Each point is reached from the start by the listed moves, each made 0, 1 or 2 times, or once backwards (-1), plus a little noise. Is the number of moves made odd or even? Then give how often each move was made.

Moves:
(1): 27 12 -11 0 -12
(2): -7 37 21 4 -3
Start: -1 -19 1 -16 -2
Points:
60 -32 -42 -21 -22 => odd (2, -1)
46 41 0 -13 -29 => odd (2, 1)
-35 5 33 -11 6 => even (-1, 1)

Moves:
(1): 24 -5 6 11 1 2
(2): -5 24 -26 -4 -2 -1
(3): 8 5 20 -2 -8 1
(4): -8 4 10 33 -1 2
Start: -19 -8 -3 14 -2 -8
Points:
6 -3 28 -22 -16 -9 => odd (0, 0, 2, -1)
-32 30 5 -4 -19 -9 => even (-1, 1, 2, 0)
3 31 -52 60 3 -4 => even (2, 2, -1, 1)

Moves:
(1): 9 4 2 3 -1 1 -3 1
(2): 3 5 -4 -11 -2 13 0 -3
(3): -1 7 9 4 -3 2 7 -1
(4): 3 10 -11 6 9 8 5 -1
(5): 2 3 4 -6 7 -4 -7 -3
(6): -2 -3 5 6 -1 10 -5 2
(7): 6 -3 0 -1 0 2 8 10
(8): -6 10 2 1 -5 -1 -5 12
Start: -4 1 2 1 3 -7 -4 4
Points:
17 29 6 48 5 17 23 19 => even (2, -1, 2, 2, -1, 1, 1, 0)
-2 31 0 0 18 -1 -36 24 => even (1, 0, -1, 1, 2, 1, 0, 2)
18 60 -5 6 1 48 1 33 => odd (2, 2, 1, 2, 0, 1, 1, 2)
7 -9 19 4 19 -14 -5 21 => even (0, -1, 0, 0, 2, 1, 2, 0)
34 21 -4 -8 16 16 5 19 => odd (2, 1, 0, 1, 1, 0, 2, 0)
-7 20 23 -18 -16 13 -3 -12 => even (0, 2, 2, -1, 0, 0, -1, 0)

Moves:
(1): 12 0 4 0 0 2 -6 9 -3 -5 2 4 1 4
(2): -6 4 3 -6 -1 0 -1 4 0 3 5 -5 0 0
(3): 6 1 12 -1 3 1 7 6 -2 2 -1 3 6 -4
(4): 2 0 -2 3 0 0 11 2 3 0 8 -2 -3 6
(5): -10 15 -3 -3 12 -2 -2 -5 -3 0 3 -7 8 -1
(6): 9 3 3 10 2 12 2 -3 -2 3 -1 -5 -1 -4
(7): -5 3 -7 -3 -2 -6 -1 7 3 4 -6 -2 2 8
(8): -2 -8 3 -5 -6 2 2 6 9 -5 3 -3 10 4
(9): 7 4 -1 -9 3 3 0 -6 -1 2 4 1 -2 -1
(10): 10 -1 3 3 5 1 -4 1 10 7 4 6 0 -5
(11): -2 -8 -4 2 -8 -3 -1 3 -4 6 6 -2 7 -5
Start: -1 5 -6 0 2 -5 3 8 4 -6 -2 -3 -3 10
Points:
45 14 10 5 10 12 10 50 9 17 18 -14 40 10 => odd (2, 0, 2, 1, 1, 2, 2, 1, 1, 1, 2)
26 33 -14 3 22 16 40 0 16 10 -8 -13 -12 21 => even (-1, -1, 1, 2, 0, 2, 2, 0, 2, 0, -1)
33 -1 11 -12 4 18 -9 15 23 13 45 -10 33 -12 => odd (1, 1, 0, 0, 1, 1, -1, 2, 2, 2, 2)
60 19 13 31 30 9 2 33 17 -1 -9 20 -10 14 => even (2, -1, 1, 1, 0, 1, 1, -1, -1, 2, -1)
21 6 10 -12 2 -5 9 33 -5 5 1 3 16 9 => even (1, 0, 2, 0, 0, 0, 1, 0, 1, 0, 1)
9 -14 10 6 -11 -6 5 39 4 -11 3 -2 23 12 => odd (1, 0, 1, 0, 0, 0, 0, 1, -1, 0, 1)
